Each row is a point. Before rounding, the points of a table are all equally far from one centre. They may lie mostly on one side of it. Where is the centre, to within rounding?
In the rows, zero is written as 128.

Points (10 x 3):
[[171  61  95]
 [157 152 168]
 [145 127 179]
 [146  50 111]
 [151 107 177]
 [198 112 137]
 [184  81 140]
 [146 160 166]
 [ 73 116 145]
 [197  89  99]]
Centre: [134 120 109]

Points, 19 rows:
[[198 145  98  95 162 135  63 140  96 118 179 119]
 [151 113 121  41 132 142 163 139 143 109  73 142]
 [206 152 134 114 130 104 165  88 193  87 117  69]
 [138  61 119 162 127 116 110 194 189 121  86 154]
 [113 140  93 138 154 135 168 154 106  36 134  82]
 [235 120  89 121 147 111 145 118 205 117 145 120]
 [195 122  79 113 147 106 109 106 125  37 158 162]
 [105 100  88 109 183 162 162 118 143  92 108  27]
 [201 130 103 174 115  72 174  96 196 119 134 132]
 [215  98 115 116 145 177 116  98 171  56 117  80]
 [155 163  72 109  84  61 130 121 149  58  88 117]
 [156 110 175 100 175 131 132 156  96  92 166 127]
 [138 177 118 182 129 117 199 144 114 166 113  87]
 [154 126 100  86 178  99  73 144 141  28 135  92]
 [185  39 115 127 150  68 123 170 147 106 119 111]
 [170  85 114  83 146  86 200  67 138 127  81 111]
 [113 123  81  78 138 137 181  95 138  54 118  85]
 [186 103  63 125 165 193 119 183 115 114  83 148]
 [182  88  81 128 153  89 111 116 219 110 175 116]]
Centre: [142 128 105 145 160 120 110 108 137 121  98 116]

Points, 27 rows:
[[124 165 137 114 180 170 164 146 124 128 136 162  92  92 164 144 146 131
   35 156 174  76 166 141]
 [ 92 111  98 107 216 183 153 136 145  81  86  84 121 124 161 209  82 130
  127  96 139  94 155  96]
 [ 91 137 127  87 200 150 174 247 136 160  70  98 105 147 179 147  78 149
   92 124 121  88  79 102]
 [ 92 123  91 101 159 161 174 140 138 113 112 118 121  71 184  94  87 116
   50 173  94  71 131 130]
 [ 66 148 153 122 207 183 135 151 133  73  98 183  98 128 144 118 148 129
  127 129 123  96  83 161]
 [121 122  69 142 131 179 151 151 149 109 111 148 112  80 181 139 101  77
   80 178 151  82 132 132]
 [ 39 155 194  61 191 184 159 219 116 121 100 187 137 145 124 163 146 141
   76 148 137  71 137 144]
 [112 147 126  68 197 194 167 202 112  70 103 170 118 118 117 133  91 128
   58 147 170  61 128 118]
 [ 86 161 116 114 177 167 169 136  80  93  76 136  87 164 127 125 140 137
   44 137 166  62 115 117]
 [ 43 165 157 125 178 132 220 180 144  73 116 143 169 141 130 120 113 119
   75 175 131  73 115 160]
 [  8 161 136  92 240 152 147 172 149 120  65 144 121 114 147 115  77 114
  112 134 143  92 117  91]
 [ 13  91 146  90 192 203 136 177  88 129  80 145  83 145 164  95 103  98
   70 130 130  95 112 118]
 [ 83 142 122  72 221 174 189 171  61 143 131 173 120 102 106 153  82 122
  122 141 135  78  98 154]
 [ 79 150 126  68 196 119 188 154 141 130 175 166 175 169 118 143 152 143
  114 156 131 105 101  87]
 [ 75 174 123 124 187 183 176 156 139 137  42 158 167 131 162 173 105  98
   90 172 153 126 193  90]
 [110 143 135 125 193 129 147 175 108 149 100  80  89 116  92 118 105 130
   84 150  96  46 104 133]
 [ 71 159 167 116 225 147 157 162 156  84  90 187 122 118 175 119 130 143
   84 159 116  50 151  91]
 [ 63 136 154 113 215 188 146 186 120 113  30 105  59 100 155 132 133 125
  126 157 148  91 133 147]
 [ 84 114 132 106 187 176 124 207 105 119  45 134  76 120 201 137 158 131
  100 140 166  50 133 115]
 [ 78 144 129 124 238 169 142 190 159  94  92 115 160  99 147 139 122 116
   43 122 142  65 130 141]
 [113 134 141 120 161 134 144 131  83  70 116 170 157 145 178 125 126 153
   82  98 127  92 123 121]
 [ 19  82 155 130 242 137 177 203 125 124 116 151 151 100 181 119 140 114
  110 172 132  84 139 131]
 [ 66 145 114 167 228 177 163 171  96 120 128 158  67  93 162 153 118 110
  107 130 119 101 121 154]
 [ 95 118 160 125 157 171 150 205  88 173  71 134  50 120 154 109 122 118
   84 120 147  65  91 118]
 [ 71 112  90 128 180 207 172 213  99 115  72 120 126 195 116 141 159 132
  113 150 139 120 113 136]
 [ 89 125 126 100 198 221 108 191 144 144 105 124  82 133 174 140 147 156
   73 165 145  83  93 151]
 [ 76 142 161 110 222 189 206 170  80  77  92 161 107 162 109 127  98 123
   59 134 144  77 130 117]]
Centre: [ 80 114 140  97 166 153 172 164 136 132 106 134 119 136 149 157 116 111
 106 145 135  96 133 120]

Points (28 x 24):
[[138 169 184  85 111  99 136 174 116 197 161 202 159 122  84 170  88 154
  124 142 198 153  95  54]
 [134 178 141 150 122  75 193 193 122 113 136 227 147  92  95 172 111 118
  104 135 189 155  78  45]
 [135 152 185 108 111  96 195 147 101 146  88 179 137 120  68 182 127 158
  161  37 176 158 114  68]
 [137 161 212 111 113 118 158 130 116 121 158 186 174  81 135 142 128 145
  157 119 225 161 108  66]
 [132 140 176  92 116  96 178 147  97 113 163 192 147 133 112 201  87 186
  137 102 176 168  92 122]
 [166 120 208  88 156 107 157 181 145 119 139 158 177 109 139 157 134 155
  146 134 185 148  93  69]
 [162 153 181 117 143  74 143 121  71  88 157 171 121 123  99 139 152 133
  135  94 214 183 115  99]
 [133  86 210  97 126 100 149 134 159 167 138 170 138 155 122 169 111 131
   87  97 177 129 105  93]
 [173 161 148  98  77  93 109 182 163 127 138 184 152 161 132 129 167 113
  158  78 149  99 103  71]
 [152 153 157  94 129  71 114 165 110  82 145 170 150 113 107 148 106 165
  134 107 202 202 106  63]
 [144 163 205  84 120 102 145 167 128 146 100 137 161 125 121 167 112 185
  121 104 193 115  54  74]
 [148 173 194 153 138 144 165 112 141 136 144 177 155  90  94 138 121 169
  151 126 187 154  97 113]
 [ 97 155 168 116 113  93 153 187 106 214 149 193 149  82  99 106 109 158
  158 145 188 141  70  51]
 [135 146 158 109  97 101 163 157 134 146 182 172 110 113  91 163 132 149
  149 123 225 170  54  38]
 [ 87 176 185 113 126  96 181 242 101 140 161 202 168 115 107 157 100 142
  161 108 198 172  44  77]
 [101 119 177 117 105  99 123 127 120 130 128 192 147 121 102 162 136 167
  133  92 227 180  60  65]
 [125 185 165  98 115  61 190 184 100 122 171 143 161  83 109 127 112 156
  151  70 209 125 115  48]
 [169 189 175 112 108 110 134 180  90 104 170 193 141 114 113 122 115 145
  119 137 181 161 110   8]
 [143 146 163  97 110 105 172 135 121 150 177 185 142  97 117 158 139 148
  182 146 174 180  89  39]
 [122 143 161  85  97 112 158 149 100 166 127 214 174 109 107 179 108 178
  144  60 188 163  77  56]
 [122 160 155 136  92 120 128 137 153 149 118 184 127 112  35 138  85 138
  147 131 216 145 124 109]
 [ 77 170 211  50  95 123 147 141 107 189 125 182 151 130 117 162  87 136
  130  86 162 169  88  65]
 [134 157 192 135 121 111 144 185 100  92 157 210 134 100  90 126 104 145
  165  46 220 192 124  74]
 [128 158 176  84 101  89 153 150  85 164 147 186 180 138  85 149 147 152
  115  91 120 193  97  54]
 [128 170 167 139 138  91  81 116 115 144 133 194 138 117 129 112  86 172
  137 102 202 166  83  77]
 [100 188 190  95  91 119 132 148 113 152 173 193 113 133  93 145 155 146
  151 136 217 172  64  53]
 [126 193 179  73 128 134 134 158 120 139 119 155 145 121  86 131 167 168
  148  97 228 163  69  67]
 [144 150 182 116 101 151 175 156 131 166 191 175 128 120 102 160 117 177
  129 153 216 142 115  71]]
Centre: [110 154 152 127 124 124 143 184  99 142 133 163 124 126 121 146 121 110
 135  99 166 136 109  90]

Points:
[[157 133 124 141 128 161 126 187 143  67 114 121 158 105 111 109 129 146
   84 147  89  72 215  69]
 [182 127 100 141 169 146 146 207 115  99 148 146 144 146 119 111 102 146
  158 154 116  90 180  75]
 [184  81 158 154 181 176 157 188 117 122 115 119 122  81 122  97 117 115
  159 192 143 119 179 107]
 [138 116 110 121 170 190 129 171 148  94 113 163 114 131 111 113  88 140
  106 182 124 161 170 106]
 [152 106 122 189 129 204 144 192 123 112 103 105  81 137 121  64 136 151
  115 111 126 128 167  90]
 [136 116 138 150 128 220 140 194 152  91  90 161 135  80 103 110 123 154
  106 157 153 127 199 132]
 [121  84  78 153 132 153 104 218 121  89 124 147 150  85 101 113 151 139
  110 149 169  78 200 100]
 [144  99 120 179 133 163 110 182 177 113  90 120 137 125 132 108 142 116
   61 151 141  69 210 124]
 [155  83 131 174 144 167 115 201 126  77 111 142 145 116 137 121 139 161
  131 163 155 105 209  92]
 [158  98 101 166 170 149 116 173 103  81 132 113 186 120  92 124 137 139
   87 150 152  57 165  61]
 [156 112 149 147 187 190 127 174 132 123 124 130 143 133 108 168 141 144
  122 167  65 102 191  71]
 [166  94  92 128 157 167 145 197 131  97  84 123 162 156 117  90 138 149
  119 153 127 100 199 102]
 [212 108 105 156 173 183 112 155 124  79 132 112 180 120 104 142 158 112
  104 171 103 125 177  83]
 [162  76 104 119 141 151 129 236 140 139 110 159 125  81 118  79 169 127
  136 156 153  96 168 109]
 [152 130  93 171 129 221 143 173 100 106  97 119 146 156 148 115 153 139
   53 146 145 109 198 102]
 [176 146 127 136 137 185 139 182 176  97 108  92 174 129 149 103  95 125
   76 178 150 102 178 100]
 [173  91 100 189 149 201 132 210 119 103 145  92 158 119 124 155 159 154
  103 168 137 101 193  78]
 [168 118 150 168 168 186 134 195 108 102 128 110 155 128 144  88 149 135
  136 172 153 146 208  70]
 [150 106  73 185 123 149 152 195 136  84 104 128 150 156 146 123 108 100
  146 125 129  80 180 107]
 [160  85 158 123 189 187 151 146 122 115 105 107 142 146 106 111 109 141
  127 148 133  78 207 130]
 [171 110 136 155 183 173 146 180 124  71 149 125 172 114 102  94 130 127
   92 143 123 135 194  44]
 [122  86 154 137 202 153 119 185 147 142 138 134 130 101 104  97 151 107
   69 159  91  80 169  94]
 [172  74 111 144 183 146 134 212 115 137 173 143 167 132 144 112 143 127
  102 117 124 161 192 119]
 [154  97 133 168 181 161 152 197  69 123 109  98 107 107 108 142 169 146
   90 128 114  77 232  93]
 [171 111  86 133 119 154 127 199 104 149 134 127 137 119 158 115 108 179
  121 153  97 100 218  92]
 [158 106 126 166 195 179 109 203 124  94 121 125 151 115 111 141 147 105
  129 183 125 104 208  84]
 [186 109 163 138 132 167 102 204 111 113 125 111 135  63 117  82 138 142
  127 141 117  98 210 145]
 [184 104 132 160 146 160 172 137 151 132 134  99 127  47 146 136 135 145
   50 145 160 150 249 100]
 [168 101 109 156 152 171 127 180  77 109  87 154 131  75 136  83 132  69
   74 130 137  89 187  98]]
Centre: [144 137 123 137 126 144 155 150 125 139 135 112 128  98 112 142 150 117
 110 127 146 122 158 105]

Points (27 x 24):
[[131  84 101 130 132 186  73 147 109 179 117  42 106  92  99  74 128 141
  153 121 110 152 116 167]
 [132 117  89 111  90 207  45 105  25 134 121  76  89 107  64 102 109 121
  143 153 140 123  79 152]
 [146 117  85  71 113 174 100 109  73 127  85  38 136  64  89  51 111 115
  110  75  83 130 111 204]
 [124 116 129 116 152 208  67 118  65 141 102  79 126 149 120  62 127  91
  143 154 117 138  95 207]
 [148 123 110 134 107 181  87 132  43 132 104  30  90  59 145  71  98 123
  167 155  66 138 147 138]
 [ 70 153 126 134 147 148  59 102 143 121  92  88 137 105  95 134  85 122
  154 128 102 108  83 161]
 [109 111 111 152 140 164  84 136  15 155  70  72 136 120  89  71 106 163
  151 124 104 121 118 201]
 [106 159 115 112  70 181  69  95  53 110 135  21 144  74  44  88 137 112
  173 124  92 134  91 178]
 [150  98  97  92 101 201  73 100  78 115 112  47 102  77 107 118 135 127
  172 169 164 116 108 211]
 [173 117  99  93 124 149 119 116  94 158 118  55 147  45  53 102 113 147
  165 125 103 125 107 147]
 [170 136 106 135 143 184 105 128  60 160 142  71  53  94  69  70 116 146
  129 124 112 125 127 185]
 [122 141 118  87 165 158  58 128  85 146 111  42 131  78 112  69  93 126
  170 111 105 105 118 200]
 [152 127 111 151  94 146 102 116  54 129  74  59 122  56  70  85 136 126
  196 144 144  99 102 134]
 [116 124 137 124 125 159 106 137  60 161 146  24  87 131 144  95  70 124
  175 144 117 127  91 158]
 [151 116 125 120 105 156  71 110  77 109  99  33  78  87 107  66  67  90
  177 128 101 105 130 191]
 [127 181 127  83 126 184 110 106  54  61 108  47 103 114  89  82  88 101
  169 120 119 157 100 193]
 [122 122 147  93 102 193 124  70  36 111 157  79  82 125 135 139  80 136
  168 134 156 107 112 186]
 [163 124 105 165  91 179 112 125  64 127 121  82 121  92 103  28  89 135
  191 138 134 131  80 147]
 [109 135  94 149 109 101  84  87  84 144 132  86 114  53  50  83 105 153
  144 109  52  93 119 160]
 [128 145 119 124 121 186  50  93  52  92 126  79  97  98 101 100  53  91
  186  97 116 130  94 160]
 [133 144 124 159  91 198  85  80 115 120 122  57 128  57  64  69 143 160
  128 117 131 102 184 149]
 [146 147 109 153  97 155  91 125  85 131  92  82  75  73  71  81  93  94
  168 152 139  86  86 141]
 [153 120 103 130 125 160  26 120  66 159 119  96 119  93  89  76 125  87
  125 114 176 142 152 149]
 [185  92  97 112 123 192  85 123  75  97  93  89 126 125  97  89 141 127
  180  88 123 151  83 213]
 [130 136 153 119  91 142  94  94  76 120  51  46  89  82  96  81 135 165
  183 138  75 144  57 162]
 [130 118 103 119 131 160 106 109  48  92 142  87 138  40  72 105  93 146
  144 168 109 100  77 221]
 [120 111 148 104  87 133  70 144  81 143 125  30 109 109  71  69 122 102
  190 101 119 136 102 178]]
Centre: [135 144 117 128  87 144  95 101  75 112 121  82 129 105 129 108 129 138
 114 121 110 131 113 167]

Points, 29 rows:
[[ 94 158  91 183 155 106  88 160 140 209 153 104 144  83  70 134 104 111
  105 130 155 110  94 140]
 [106 127  86 168 150 111 143 142 105 195 182 134 203  56  58 130 126 155
   71 111  93  87  62 181]
 [ 66 111  56 170 156 112 127 120 121 116 121  77 112  56  90 111 136 149
   78  92 123  52  67 133]
 [ 66 132  93 188 150 116 140 127 111 188 111  95 197  82 129 130 157 136
  109  74 124  66 100 172]
 [ 65 100  97 203 136 104 148 131 125 199 125 109 143 102  66 135 140 129
   72  71  84  88  52 146]
 [ 58 131  65 189 162 114 153 164 111 187 164 139 137  61 107 148 149 178
   70 109 136  62 125  96]
 [112 149 103 182 109 101 145 132 148 166 148 120 165  82  64 158 125 118
   80  55  87  58  72 160]
 [ 85 133 100 185 151 110 115 150 186 151 117 146 167  44  81 125 102 138
   46 128 121  92 104 164]
 [ 76  84 114 162 140  87  87 186 109 145 135  92 132  87  91 104 138 133
   98 127 135 104  76 160]
 [ 72 116 102 205 142 161 122 144 119 189 154 139 138  35  69 129 119 121
  114 101 169 105  52 147]
 [ 76 139  40 187 130 116 154  90  91 191  95 107 158 113  54 129 140 199
  136 138 127 113  28 146]
 [105  97 116 153 147  95 119 148 148 147  82  75 153  76  57 134 130 167
   61 159 133  86  63 165]
 [ 87 114  84 221 106 135  84 132 149 185 167 113 142  81 112 127 108 164
   92 108 112  94  62 156]
 [ 52 146  67 176 148 107 184 142 126 192 157 130 118  71 100 144 113 113
   47 120 120  54 116 148]
 [ 93  81  69 218 131 107 167 110 113 179 142 109 140  57  94 190 140  75
   74  98 154 128  62 183]
 [ 79 115 103 237 159 116 133  93  86 189 146  89 178 124  68 154 140 121
   83 135 132  86  97 181]
 [ 98 100  94 221 134 102 128 139 111 166 127 113 114  77  81 150 171 135
   69 172 101  90 100 158]
 [ 71  95  96 208 142 111 141 143 175 181 136  61 144 100 109 139 119 170
  104  82 142  90  39 136]
 [ 76  60  83 171 166 112 155 101 130 125 171 124 130  59  70 108 116 137
   22  99 132 114  99 166]
 [119 109 121 189 152 120 183 148 113 156 108 160 153 111 110 137 162 129
   37  88  81  99  47 171]
 [107 114 128 189 125 139 125 148 113 182 140 159 123  87  73 134 131  92
   78  70  86 130  98 166]
 [102 127  50 162 129 151 149 172 138 203 137 124 147 105  81 131 152 165
   92 121 147  82  87 194]
 [105 112  50 174 191  74  99 168 121 181 111  98 155  75  47 159  98 169
   83 126 153  71  70 174]
 [ 66  91 107 192 112 136 165 112 119 189 176  98 141  67  72 133 140 178
   94  92 131  67 104 179]
 [ 98 134 143 192 138  81 142 118 152 134 172 102 150 116 112 140 143 123
  102 131 145  36 113 170]
 [124  58 126 213 148 103 129 134 120 204 178 149 150  70  82 153 103 154
  105  62 143  87  68 162]
 [109  67  75 190 145  94 125 154 127 175 148 110 165  95  73 110 148 155
  108  99 129  70  57 152]
 [105 152  53 185 128 128 170 143 157 128 128  98 133  92 122 117 147 172
   62 119 116  64 106 173]
 [ 54 109 119 168 117 125 144 177 101 145 148 147 175  98  53 132 127  93
   97  97  84  91  43 156]]
Centre: [ 87 120  96 149 160 113 154 112 107 127 135 142 143 103 107 195  93 164
 114 119 129 126  83 149]

Points (30 x 24):
[[226 115 126 103 120  74 161 167 150 193  98 176  45  86 121 131 122 143
   86 127 138 142 121 106]
 [186 112 135  92 107 170  87 174 120 220  94 201  75 102 109 128 140 141
  165 142 176 124 100  88]
 [166  57 129 133 140  94 104 175 181 241  78 156  97  93 108 128 125 151
   91 156 154 114 149  84]
 [210 184  98  81  88 139 103 207 137 197  83 175 128  53  78 164 112 137
  123 144 146 135 158 119]
 [205 133  82  91 141 111 149 162 139 161  84 223  71  97 129 121 130 165
   90 160 144 173 135 106]
 [172 103 134  75 116 100 151 185 161 238 110 191  75 100 111 138  74 134
  177 122 155 121 176 103]
 [161 116 137  78 142 150 159 174 123 197  50 219  52 118 100 119 161 147
   95 147 142  94 147  99]
 [159  86 130  81 102 116  87 137 143 218 122 161  66  86  98  95 147 106
   78 119 171 129 143 126]
 [174 147  97  93 116 134 100 143 161 183  69 177  82 128  98 106 191 177
  106 158 128 163 129  95]
 [210 134 152  63 136 103 150 169 125 134 102 191  67 107  66 159  97 154
  103 119 196  63 141  99]
 [187 130 102  87 140  82 118 121 127 242 132 160  55  61  91 130 151 137
  124 101 155 130 150 138]
 [196 123  84 105 116 128 139 168  87 203  74 188  88  88  92 141 136 157
  149 161 143 161 120  96]
 [224 150 117 105 146 150 113 173 152 179  92 220  63  91 147 148  99 142
   91 141 169 119 109 116]
 [146 131 115  80 138 145 112 119 138 228  81 142  98  75 141 139 113 146
   96 156 195 127 111 103]
 [171 112 111  97  93 118  89 130 130 157 159 158  94 114  99  94 214 191
  142 142 203 106 175  74]
 [200 117 103  75  95  92 107 165 120 223 141 194  61  78  91 146 134 146
  165 116 176 104 128 134]
 [203 121 117  67 111 115 148 206 129 186  87 205 105  97  58 105  97 196
  108 135 124 115 177  95]
 [149 104  91  94 162 116 140 134 129 186  55 160  82 105  95 140 122 160
  138 116 225 136 128  95]
 [151 135 123 134 107 124 178 146 121 165  74 176  59  83  98 166 111 140
  138 142 172 173 107  95]
 [197 168  74 102 143 138 131 196 118 182 123 205  61 102 111 152 165 137
  114 142 230 121 185 125]
 [177 118 109  48  96 142 139 217 191 154  92 179 110  50 125 159 144 131
  101 140 121  93 124 149]
 [205 110 193 114 112  97  95 139 101 181 103 208 134 130 133 178 178 132
  108 161 165 125 169 124]
 [161 170 110 111 127 107 159 149 132 211  75 183  48  99  79  91 152 129
  136 190 138 118 154  89]
 [103 128 138  64 106 150 110 153 135 169  65 159  68  72 120 116 179 124
  101 139 199 108 103  85]
 [176 149 107 135 102 131 121 156  83 209 108 169  62  75  85 117 153 125
  111 172 181 137 137 141]
 [170 118  95  94  90 136 133 130  93 185 114 228 110  76 101 118  78 147
  107 138 131 123 153 129]
 [160 143 119  34 106 137 153 152 147 203  97 208 115  52  90 100 135 168
  129 176 194 105 162 108]
 [191 129 147  98 135 158 140 158 126 230  96 182  67  98  99  95 176 114
   91 171 164 111 137 132]
 [161 107 121  98  82  96 114 132 136 209 120 190  73 100  71 115 127 166
  101 151 187  56 128  81]
 [186 143 138 106  86 107  94 137 162 205  87 188  68  85  86 128 114 149
  116 131 172 171 145 129]]
Centre: [142 147 138 116 151 109 126 184 142 160 138 175 129  89 115 131 149 141
 126 119 150 110 150  91]

Points (30 x 24):
[[102 138 155 162 114 168  57 123 119 119  73 147 113  83 112 108 128  55
  118 177 135 121 194 118]
 [ 60 177 203  94 103 202 128  88 100 131  94 146 162 125 114  52  87  85
   33 162 155 164 195  86]
 [105 150 126 134  94 180  65 109 103 150  80 119 206  73 149  64 106 125
   49 131  81 164 148 119]
 [120 170 121 122 144 132 172  67 162  92  86 140 152 121  86 114 112  98
   90 132  85 187 165 117]
 [ 89 136 153 106 128 153  81  98 112 113 127 101 147 116 115  72 159  90
   45 143 114 152 247 124]
 [ 75 134 171  74  80 155 123 129 123  65  99 137  95 180  92  86 151  90
   36 141 122 142 151 118]
 [105 218 141  88  82 161 154  71 173 110 119 146  79 119 106  75  78 130
   61 167  71 142 191 118]
 [ 95 167 153  79  98 132  94  58   9 104 104 165 149 127 117 118 100  81
   55 133  88 188 172 131]
 [ 99 137 136 116  81 198  74 150 132 143  89  97 124 102 145 109 137  93
   45 155 112 169 189  98]
 [119 159 179 150 100 194  98  89 108 107  47 146 173 122 131  85 149  71
   70 160  86 140 146 117]
 [105 147 110  94 119 183  86  64 119  94  81 138 170 127 127  84 136 105
   70 158  96 173 188  78]
 [ 87 177 147  99  99 191 122  77 125 119 111 155 175 102 111  72  95  80
   38 182 174 182 213  91]
 [ 91 108  82 118 136 189  72 108  82 159  96 130 137 141 114 119 150  87
   82 164 102 137 179 111]
 [113 168 149  82  37 164 136  90 126 101  42 111 148 145 134  41 114  83
   47 127 127 146 226 144]
 [106 117 133  91  68 207 102  89 156 119  75 170 161 129 111 116 105  97
   91 144 160 197 182 108]
 [ 91 192 151 122 145 148 127  83 105 124 119 155 118 104  80  67 165  85
   65 144 104 211 212 123]
 [101 158 163 142  80 176 108  63 119 115  92 142 155 119 100  42 130 132
   36 154 101 208 156  78]
 [ 98 128 129  80 101 199 100  97 109 166  92 125 144  94 118 127 122 116
   45 128  66 148 196  93]
 [129 174 141  81 112 207 143 121 124 111  72 152 128  97  76  93 157 107
  118 146 119 154 150  92]
 [106 186 178  79  75 201 143  80  86 109  75 155 158 132 118  99 135  66
   77 158 109 144 217 102]
 [124 110 135 148  68 139  67  55  49 125  99 106 161 116 122 137 111 119
   59 170 120 144 194 117]
 [113 171 147 113  78 169 131 111 152 164 118 159 109 100 126 102 147  86
   65 185  69 189 153  82]
 [ 96 136 146 103  85 177 160 128 170 153 126 121  99 150  92 126 149  94
   71 112 101 190 177  93]
 [103 164 188 118 108 171 135 109 136 145 146 118 141  41  78  98 140 122
   38 155 117 146 171  99]
 [ 95 161 150  88  94 150 129 104  71 113  61 161 166 140  93  91 152  94
   63 127 180 170 228  97]
 [107 156 119  94 125 193 146  86 106 136  90 102 176 142 105  63 145 129
   89 170 158 170 209  92]
 [ 89 131 149 111  84 208 128 117 133  72 135 125 148 100 119  66 142 151
   79 165  78 126 198 140]
 [ 56 177 153  72  83 122 169 117  87 102  69 129 153  91 114 135 154 109
   58 130 118 166 205 153]
 [127 180 120  97 116 232 104 115 144 108 123 166 156 170 121  85  89  96
  102 127 109 191 152 109]
 [ 99  99 134 131  97 195 116  41 171 105  98  88 124 113 119  80 131  86
   72 152 100 153 177  94]]
Centre: [ 92 159 133 128  88 142 134  87  98 138 126 146 115 118 146  78 102 105
  87 111 146 129 148 139]
